Each row is a point. Two turns around zero, p and q, are shown by what they do to some points. Write where each new point lands after one turn and then the other. Backwards means that the second turn is done in reverse. Each puzzle has new turns, and all numbers are rounded.

Turn p:
[-62   7] -> [-62   4]
[ 8 41] -> [ 6 41]
[ 37 -39] -> [ 39 -37]
[ 7 33] -> [ 5 33]
[ 11 -42] -> [ 13 -41]
Turn q:
[61  1] -> [ 47 -39]
[-50  26] -> [-21  52]
[  3 -38] -> [-23 -31]
[-46   5] -> [-32  34]
[33  6] -> [ 29 -17]
Where do these land?
q, then p: [-38 -10] -> [-36  16]
q, then p: [14 52] -> [43 32]
p, then q: [ 24 -43] -> [ -8 -49]

Turn p:
[ 30  33 -44] -> [61 12  1]
[11  7 11] -> [  5 -16  -4]
[-4 20 36] -> [-10 -37  15]
[-17 -66  55] -> [-80 -11 -34]
[-20   6 -59] -> [25 53 22]
Turn q:
[ 2 61 15] -> [ 61 -12   9]
[ 45 -49 -18] -> [-47 -10 -50]
[-29  37 -11] -> [35 26 21]
[-18 -48  14] -> [-49  -4  21]
Where do these land?
q, then p: [-16  32  14] -> [  4 -28 -26]
p, then q: [ -8 -15 -23] -> [28  4  1]
q, then p: [-37  11  57] -> [-46 -42 -29]
q, then p: [ 62 -29 -47] -> [33 71 27]

Turn p:
[14 47  0 13] -> [ 12  37   5 -33]
[-16 -28  43 -12] -> [ 31 -38  10  23]
[ 44 -16 -30  36] -> [-23  49 -17  34]
[-22  -9   1 -56] -> [ -1 -53 -22 -19]
[  1  34 -39  60] -> [-35  61  34 -13]
[-22 -28  25 -40] -> [ 16 -56  -9   8]
Turn q:
[ 12 -34 -16 -54] -> [  6 -48  43  17]
[-40   1   3   1] -> [ 33  -5 -20 -10]
[ 26  42  25 -15] -> [-35  -3 -28  36]
[ 59 -62   5  -2] -> [-16  18  79  23]
[-44  15  -5  54] -> [ 24  35 -37 -43]
[ 21   4 -27 -20] -> [-25 -26  14  -6]
[-33  34  15  38] -> [ 12  30 -51 -16]
Where do these land?
q, then p: [97  6 17 -9] -> [ 12 -18  96  -8]
q, then p backwards: [-36  11 -12  12] -> [ 15  23   9 -30]
p, then q backwards: [-14   5 -44  12] -> [ 39  15 -18  15]
p, then q: [-33   9   8  24] -> [14 14 -8 37]
q, then p: [ 33 -36  -5   4] -> [43 -8 23 -3]
p, then q: [-47   5  37 -43] -> [14 -4 64 33]

Turn p:
[ 34  35  -3  69 -56  21   5  28] -> [-76  40 -49  -4   2  -7  20  37]
[ 16  40 -31  44   1 -39  35   4] -> [-38  13  27 -10 -23 -20  58  29]
[ 41 -18  19  -3  32   7  -8 -24] -> [-13 -18  33  14  39  20 -20   1]
[ 26   7  34  67 -51 -13 -55  83] -> [-26  71 -53 -46  29 -15 -27  81]
[ -4 -45  17 -36  -1 -14  22 -23] -> [ 26  -4  26   6 -17  47 -20 -22]
[ 12  24  37 -28  -3  -6 -13  -7] -> [  7 -38  -8   4  -3  11 -22  31]
[-51 -13 -22  11  29  46 -42 -12] -> [ 38   3 -29  19  46 -35  11 -46]
[-24  22 -43 -21  21 -17  73  56] -> [-12 -12  23 -69 -62 -31  30 -35]
[-17   2  23 -20   7 -39  53 -61] -> [ 23 -36  35  20 -34  56  40   0]
[-71 -33  -3 -54  23  61 -13  -7] -> [ 61 -28 -36   3  10  -6 -23 -84]
[ 38 -19 -29 -30  -2  -8 -57 -37] -> [  8   7  32  64  11 -22 -48   7]
Turn q:
[ 54  -7   8  -7  15  43  24 -17] -> [ -6   7  -7  10 -14  69 -28   8]
[-71  61  17 -30  12 -50  19  32] -> [-45   3   6 -24  -4 -75  46  60]
[ 36 -47   1  20  -3  58 -56  62] -> [-22  16  42   4  22  16 -70 -78]
[ 61 -93   6  30 -25 -21  49   4] -> [ 60 -30   7  80  19  23 -70  12]
[-32 -12  23 -17  44  -5 -58  -8] -> [-45 -46   6 -11   9  -8  34 -42]
[-35   6   3  14 -12   8  46 -25] -> [ 24  -4 -24 -25  26   2   6  44]
[-27  30  -7 -47 -27   2 -21   7] -> [ -3  14  42 -36 -19 -16  35   5]
[  0  19 -80  16  13 -29 -27  -5] -> [ 15  52 -23  30   2 -21  51 -38]
[ 15  43  30  22 -17  -6  23 -50] -> [ 21 -12 -50 -27 -44  10  -5  30]
Where do these land?
p, then q: [-23  13  37  19  19 -31 -18  -9] -> [-28  20  14  35   2  19 -31  14]
q, then p: [-45 -42  24  10  25  35  34  45] -> [ 58 -20  18 -39  54 -27  -6 -12]
p, then q: [-32   9  33 -10  32  54 -16  53] -> [ -5  -1  27  51   2  35  64 -23]
p, then q: [ 15  31 -45 -55 -45 -56 -22 -10] -> [ 44  -2  13  -6 -32 -73 -55 -21]
q, then p: [ 23 -55 -19 -46   3  13 -67 -13] -> [-11 -22 -14  37  38  82  17 -16]
q, then p: [ 42 -29  22   9 -18  19  56 -24] -> [-32  26 -24  -4  45 -30 -47  -8]
q, then p: [-15  14  -4  46 -17  32  -7 -55] -> [-25 -19  33  35 -21 -29 -33 -35]
q, then p backwards: [  3  32  10  55 -24 -41 -42  32] -> [-20  14 -64 -33 -14  28 -24  43]
p, then q: [ 31  26 -56 -28  25 -27  82 -20] -> [ 49 -77  15 -42  12 -18 -27  50]
